Each row is a point. Any point is a mix of the corners, with weights that add up to 1. It lies inside the corners' shape when no weight is negative. Say inside or outside, and name the corners with a negative weight.
(in the rows, 128 means zero)

Corners:
(1): [169 149 122]
(2): [125 161 155]
(3): [130 128 200]
(4): [130  61  78]
Points:
[116 100 173] => outside (1)
[131 183 190] => outside (4)
[151 106 120] => outside (2)
[132 114  90] => outside (3)
[138  86  94] => inside
[144 117  94] => outside (3)
[152 125 105] => outside (3)

Corners:
(1): [156 118 111 117 154   7 144 145]
(2): [130 132 180  86 117 153 121 126]
(3): [129 124 156  89 117 132 166 116]
(4): [143 133 105 118  93 143 138 142]
(5): [ 92 138 116  97 158 113 125 120]
(6): [101 108 110 177 147 140 125 130]
(7): [112  98 118  97 160 152 128 138]
(8): [151 147 111  91 148 143 136 111]
(9): [104 138 109 141 172 132 138 161]
Points:
[142 129 116 109 139  96 139 132] => inside
[131 125 123 110 138 100 135 135] => inside
[107 126 138 104 139 178 128 131] => outside (1)
[129 131 132  92 140 115 136 136] => outside (6)
[136 133 125 101 135 135 143 121] => inside
[110 132 114 135 160 131 136 150] => inside

Corners:
(1): [154 135  58 134 193 109 128 159 149  78  87]
(2): [ 43  97 102 147 168 158  95 164 127 161 158]
(3): [160 154 108  91 162  92 119 202 170  97 118]
(4): [145  67 128 161  68 202 168 129  98 150 101]
(5): [104 155 126 179 166 153  98 166  85 120 145]
(6): [ 56 146 105 138 133 113 105 139  90 142 131]
(7): [170 160 109 111 190 136 107 160 177 100  36]
(8): [139 125 150 177 101 185 217 106 145 115 111]
(9): [173 179  74  91 197 132 160 175 147 125  94]
(10): [ 75 152  88 177 119 151  69 125 123 166 176]
(11): [180  92 158 198 110 145 210 101 120 169 103]
(12): [156  83 152 139 126 175 162  80 107 133 138]
Points:
[104 156  89 141 146 138  98 166 135 129 129] => outside (11, 12)
[139 133 113 136 158 147 124 143 143 126  96] => inside
[114 123 112 150 130 154 150 122 123 144 113] => outside (3, 5)
[140 125 129 151 143 155 145 130 125 125 114] => inside
[146 112 127 160 138 160 171 138 124 119 120] => outside (6, 7, 10)
[114 138  98 163 149 153 139 147 121 148 112] => outside (3, 12)

Corners:
(1): [117 212 107 170 136 204 166 106 140 102 171 133  75  82]
(2): [121 132 113 133  90 184 125  74 110 131  86 140 107 138]
(3): [ 87 135 148 158 133 145 182 142 143 132  82  59 189 150]
(4): [102 154 124 181 125  91 101 119 163 164 164 168 154 167]
(5): [136 113  64 112 119 170  95 205 206  69 153  98 106 104]
(6): [ 47 106 177  97 101 173 144 158 131 160 169 158 138 175]
(7): [169  82  89 153  68 109 167 140 134 108 141  49 159 176]
(8): [108 148 132  51 122 102 144 185 188 136 140 135 142 116]
(9): [143 156 136 120 137 205 124  93 152  70 108 109 188 116]
(10): [149  82 179  69 128 103  85 101  86  92 112  38 161 124]
(11): [122 119  69  99 160 141  77  84 134  58 149 152  77 192]
(12): [140 191 188 123 168 182 163 117 163 153 129 168  71 118]
(13): [157  93  88 178 127 156 108 119  61 172 154 144 188 133]
(14): [ 94 105 189  83 159  87 156 139 200 130 109 166 148  93]
(15): [114 122 189  99  96 120 119 154  69  89 133 144 109 172]
Points:
[119 113 134  79 110 139 128 129 154  68 127  95 135 130] => outside (3, 4, 12, 13)
[127 132 134 128 128 140 134 125 139 113 123 115 138 133] => outside (6)
[137 102 120 122 117 118 114 150 132 104 149  85 162 181] => outside (1, 2, 14)
[110 125 141 113 133 133 131 150 148 115 148 122 140 140] => outside (2)
[ 98 129 133 130 113 131 160 129 146 137 136 149 149 149] => outside (5, 10, 12)
[117 133 139 125 122 137 138 130 148 116 131 119 133 146] => outside (13)
[127 120 108 133 109 154 114 132 106 139 157 133 120 149] => outside (3, 9, 14)
[ 87 119 144  74 114  83 136 117 162  84 121 114 142 164] => outside (5, 12, 13)
[111 151 121  80 109 202 173 147 172  36 112 112 118 118] => outside (4, 10, 12, 13)

Corners:
(1): [155 187 149 106 105 187 184 173 147 129 105 147 102  94 142 133 151 112
 181 120]
(2): [140 173 188 139 179 106 103 132  90 131 183 155 136 151 113 148 164 209
 146  90]
(3): [140 109 153 139 162 196 121 177 152  93  99 144 162 164 130 121 154 141
  69 142]
(4): [141 130 138 117 150 117 152 172 100 169 161 133 213 180 105  90 113  94
 109 159]
(5): [105  98 112 196 134 126 151 109 158 132 117 126 128 100 148 145  81 142
 167 160]
(6): [ 91  75 200 131 134 102 151 188 153  96 147 136 107  97 148  95 100 136
  82 133]
(7): [126  98 120 158  92 107 120 163 103  95  91 132 140 133  62 111 128 189
 119 196]
(8): [102  79 193 137  81 130 150  88 156 108 134 147 227 137 157 176 131 158
 131 146]
(9): [178 153 160  88 148 170  87 119 120 126 129 101 121 197 142 156 149 156
 134 188]
(10): [105 161 195 162 112 163 153 152  86 143 135 104 129 193 162  93 134  87
 127 188]
(11): [122  76 120 131 170  97 186 125 220  76  65 126 154 125  95 114 212 160
  96 122]
(12): [144 154 188 157 112  90  53 125 158 128  97 106  96 139 140 125  73 162
  91 121]
(13): [134 108 226 173 173 163 118 138 141 147  90  56  96 100  89 154 113 106
  94 139]
(14): [168  50  68 180 153  58 138 205 133 110 201 151 130 164 100 135 186 112
 114  98]
(15): [213  64 148 155 175 154 184  87 164  73 120 131 152 168 113  87  73 174
 147 124]
(16): [116 148 151 111 164 152 151 176  85 109  90 133  84  98 155 103 118  45
 146  94]
(17): [162 126 187 156 173 129 165 117  88 138  26 175  89 170 161 160  83 199
 194 171]
(18): [103 130 110 144 121 158 191  99 105 129  96 136 122 123  81 149 116 195
  99 135]
(19): [154 115 129 175 130 136 177  79 169 113 133 165 145  99 134 136 131 102
 117 169]
(20): [ 82  98 174 128 114 144 106  96  86 195 135 168 149 150 103 121 102 167
 146 144]
(21): [176 119 129 115 100 136 123 122  79 155  73 120 138  89 142  53  96 193
 126 141]
Points:
[131 134 131 141 135 104 131 159 103 150 116 130  97 122 111 117 141 141
 131 146] => outside (3, 8, 15)
[156 136 145 144 146 142 144 137 125 121 100 120 134 146 132 130 127 135
 135 150] => outside (6, 20)
[ 79  98 189 155 129 156 137  76 156 109  30 111 124 102 149 122  91 147
  91 189] => outside (1, 2, 4, 14, 15)
[123 132 194 137 142 158 143 110 129 140  96 125 129 126 143 129 101 141
 132 144] => outside (7, 14)
[137 102 144 146 149 128 156 126 154 110 105 132 138 132 120 122 135 149
 125 138] => inside
[109 168 144 125 112 168 145 141 158  91 105 124 154 105 160 107 132 129
  97 158] => outside (13, 14, 15, 17, 20)
[133 121 161 147 137 135 155 136 122 126 107 140 131 136 132 122 119 144
 137 141] => outside (9)

Corners:
(1): [112 127 127 140 188 179 163 149  60 137 134  87 136  61 142 132  92  64
 183  78]
(2): [106 135 119 183 205 179 152 122  76 197  59 138 128  92  68 158  71  75
  80 187]
(3): [ 88 119  84  99 154 126 158 192  91  83 181 147 149  98 108  69  91 148
 149  91]
(4): [180 123 171 132  99  60 190 117 133  87 163  58 121 112 115  73  62 153
 107 133]
(5): [103 147  92 191 109 102  81 110 137 117 107 125 151  87  94 175  92  84
  81 140]
(6): [ 92 149 112 131  84 151  99 106 125  72 146  97 173 152 138 101 149  90
 108 128]
(7): [126 155 146  79 103  61  91 110 176  47 127 156 123 184 112 181  68 157
 132 104]
(8): [ 90  99 169 167 149 146 176 101  85  84 162 150 134 147 160 112  72  97
 145 138]
(9): [129  97 151 131 142 170  99 100 167 181 152 123  97 154 143 125 114  95
 106 156]
(10): [154 169 145 125  76 126 123 178 152 140  88 138 135 131 118 103  62  95
 156 100]
(11): [121  66 128 132 135 198  74  85  71 141 155 167 181 155 135 180  64  81
 198 194]
(12): [172 119  94 193 173  91  82 166 112 185 118 185 157 164 114 151 148 119
  88  90]
(13): [110  76 107 176 160  94 129 160 144 152 154  82 170 191 140  87 152 117
  64 101]
(14): [ 87 102  94 127 132  82  90  75  52 172 103 184  88 128 115 205  77 146
  70 202]
(15): [134 169 176 189 128 123 121 196 133  95  98  74 107 106  81 150 160  88
 134  99]
(16): [157  71 120 180 127 159 173 162  93 120 111 168 131 142 117 114 123 118
 214  81]
(17): [133 108 159 154 114 114 192 172 122 124 181 143 118 170  77 154 107 133
 204  69]
(18): [ 90 113 156 169 118  99 128 109 112 169  52 136 143  56 132  90 120 162
 112 121]
(19): [113  83 112 161 119  93 175 111 105 147 118 169 157 124 116 113 136  77
 149 173]
(20): [106 100 106 141 106 147 168 119 128  76 168  92 180 102 149 149 149 152
 176 180]
(21): [106 189  86 172 172 119  72 137 143 189  80 109 122 134 150  73 140 133
 127 123]
Points:
[122 140 121 125 144 131 114 133 112 124 110 132 129 118 112 138  88 129
 125 130] => outside (5, 8, 13, 17, 19)
[110 111 165 168 121 158 140 123 152 129 114 116 148 170 136 103 137 101
 157 151] => outside (1, 3, 4, 5, 12, 14)
[127  92 136 180 149 142 145 124  94 141 135 122 131 137 110 163 122  88
 122 144] => outside (3, 7, 10, 18, 21)
[113 112 120 159 127 101 140 123 121 123 127 133 141 127 117 120 126 129
 119 138] => outside (1, 10, 11)
[120 118 130 134 129 132 135 134 113 125 131 121 137 125 121 124 102 119
 152 129] => outside (5, 8, 12)
[136  62 127 117 154 126 156 123  66 149 157 191 117 160 115 158  55 116
 149 140] => outside (5, 6, 15, 18, 20, 21)
[132 109 146 144 127 140 156 146 119 117 144 143 141 139 117 120 103 130
 181 130] => outside (1, 5, 6, 13, 14)
[117 121 134 161 140 133 139 135 109 133 115 129 136 122 112 130 108 108
 130 131] => inside

Corners:
(1): [149  93  71 108 114  91 189  96  54 100 109 127  89 114  97 134 123 225
 133 104]
(2): [148  81 117 137 128  72  75 150 107 109 179 149 101  80  51 168 123 118
 168 137]
(3): [175  92 118 115  88 109 101 130 127 104 129 136 153  98  73 217 106 132
 151 103]
(4): [198 104 113 126 151  87 133 155 119 109 165 145 210 100 141 136 115 115
 147 135]
(5): [170 103  97 132 141 111  73  85  93 150 155 155 144 109 108 146 129 139
 137  71]
(6): [ 98 136 134 148 208 112 152 195 174 146  93  99 183 169 121 119  91 173
 119 123]
(7): [119 205 182 205 203 166 152 163 153 181 106  99 155 183 133 128 173 184
  62 124]
(8): [175 137  67 120 138  83 160  82 125 115 138 140 138 131  71 162 120 133
 137 128]
(9): [186 112 122  83 116  90 132 100 128 110 129 137  56 131 106 143  97 151
 113  92]
(10): [ 49 158 160 169 189 178 197 165 130 126 110  39 153 149 177  79 150 133
 103 131]
(11): [128 181 127 142 109 180 178 109 153 180  56 170 119 144 134 105 125 178
 124 140]
(12): [143 147 141 100 138  83 179 146  67 160 113  86 115 198 148 123 151 165
 165 112]
(13): [174 146 138 163 136 114  86 123 107 113 148 119 174 116  92 127  61 139
 145 129]
(14): [109 184 120  54 127 130 192 169  99 121 154  65 127 149 112  77 128 190
 182  92]
(15): [122 184 121 166 158 140 186 157 169 214  58  65 108 117 166  74 134 202
  89 146]
(16): [157 132  56  94  93  82 111 121  93 114 113 143 151 149  64 119 139 155
 120 117]
(17): [ 90 167 145 159 200 166  99 198 118 149 125 151 131 106 173 187 107 112
  82 135]
(18): [143 160  87 153 131 108 172 142 126  76 112 113  90 159 145 121 126 196
 181  68]
(19): [ 98 179 161 179 157 131 168 204 152 193 146 109 157 153 158 133 106 105
  70 105]
(20): [ 83 141 104 110 120  84 145 158 120 125 186  93 150 191 170 139 133 205
 141 103]
(21): [189 160  54 167 130 211 163 129 151 201  60 131  63 155 106  70 116 178
 115 196]
Points:
[141 147 116 125 146 140 157 140 128 145  93 116 126 143 131 117 129 176
 125 112] => outside (2, 8, 13, 19, 20)
[139 135 115 153 141 121 143 131 120 136 121 126 149 149 112 133 129 157
 132 118] => outside (9, 14, 15, 17)
[122 152 115 134 152 129 164 150 120 141 119 115 127 159 129 114 133 164
 124 119] => outside (3, 13, 15)
[133 141 127 141 148 132 144 152 125 140 125 111 130 134 129 127 117 157
 132 123] => outside (8, 16)
[125 148 125 134 133 122 149 155 123 151 126 107 129 137 133 122 126 160
 118 131] => outside (5, 6, 8, 18)
[136 148 103 138 144 121 152 142 116 139 119 120 138 140 122 120 125 165
 129 126] => outside (3, 9)
[134 161 123 151 148 139 137 147 119 136 117 119 131 153 103 129 129 144
 143 114] => outside (1, 4, 9, 15, 20)

Corners:
(1): [151 189 139 160 125 138 149 138 102 123 129 119 125 135 136 131 115 134
 137 109]
(2): [156 149 142 134 130 116 134 144 143 120 140 249 106 154 115 126  13 151
 146  65]
(3): [141 133  86 141 131  96 134 100 103 116 106 121 154 137 107 111  98 125
 132 116]
(4): [125 138 143 164 165 132 121  93 132 143 145 146 148 133 120 123 122 123
 115 130]
(5): [115 154 135 134 138 116 146 134 128 131 127 130 125 157  88 116 138 118
 153 122]
(6): [128 127 137 138 125 125 109 139 122 111 139 122 119 128 125 101 143 139
 100  69]
(7): [126 132 125 141 110  93 160 147 130 138 114 109 117 127 129 102 126 137
 120 117]
(8): [ 95 115 129  66 171 124 119 138 120 142 138 136 117 122 104 105 138 125
 103 125]
(9): [139 165 112 102  97 111 121 138 143 116 133 164 127 125 105 112  71 125
  95 123]
(10): [120 125 144 134 118 124 135  92  97 121 122 115 129 149 118 130 123 129
 109 130]
(11): [186 124 111 136 117 133 111 132 108 122 144 119 121 127 114 143 114 152
  91 129]
(12): [109 117  75 132 110 132 144 136 113  99  99 100 119 144 124 128 122 118
 142 116]
(13): [134 116 110 111 113 113 153 144 115 116 132 145 153 145 126 118 134 127
 129 108]
(14): [102 126 135 145 132  92 117 145 104 106 109 138 120 144 128 135 152 119
 125 108]
(15): [138 152 121 151 105 114 133 119 114 152 114 134 161 131 130  94 156 190
 118 136]
(16): [117 119 118  50 147 109 137 129 186 147 142 133 104 121 123 111 143 123
 160 128]
(17): [167 125 143 146 113 132 114 123 121 146 108 125 129 113 124 107 116 132
 106 130]
(18): [106 134 110 139 117 107 124  88 128 112 122 126 121  71  90 105 134 138
 113 117]
(19): [111  94 137 115 133 110 140 146 136 142 118 112 241 130 152 118 159 207
 149 133]
(20): [118 113 128 144 123 120 124 122 123 145 148 125 121 132 127 115 137 119
 163 128]
(21): [110 158  47  86 124 126 162 113 172 185 136 103  95 149 119 217 130 114
 168  61]
Points:
[129 128 126 143 130 115 127 118 109 122 122 115 131 124 117 104 141 127
 121 130] => outside (2, 9, 19, 21)
[128 114 130 127 127 115 121 127 121 125 129 137 141 124 123 104 126 142
 117 123] => outside (1, 5, 21)
[130 132 126 108 143 117 129 139 138 138 139 143 122 136 116 124 117 126
 133 106] => outside (10, 12, 15, 18)
[118 140 131 110 134  96 135 145 135 123 131 166 149 125 117  93 112 151
 140 108] => outside (4, 10, 11, 12, 17, 21)
[125 130 118 121 129 115 132 125 125 129 121 117 144 125 119 117 136 140
 119 122] => outside (2, 20)
[120 132 113 117 136 116 132 120 130 127 134 118 112 132 113 126 131 109
 129 119] => outside (2, 15, 17, 19)
[134 135 120 127 125 119 135 126 126 131 128 138 130 133 119 125 115 136
 129 118] => outside (6)
[128 132 111 119 118 116 137 128 129 129 129 132 132 131 123 122 115 143
 131 108] => outside (4, 5, 14, 17)
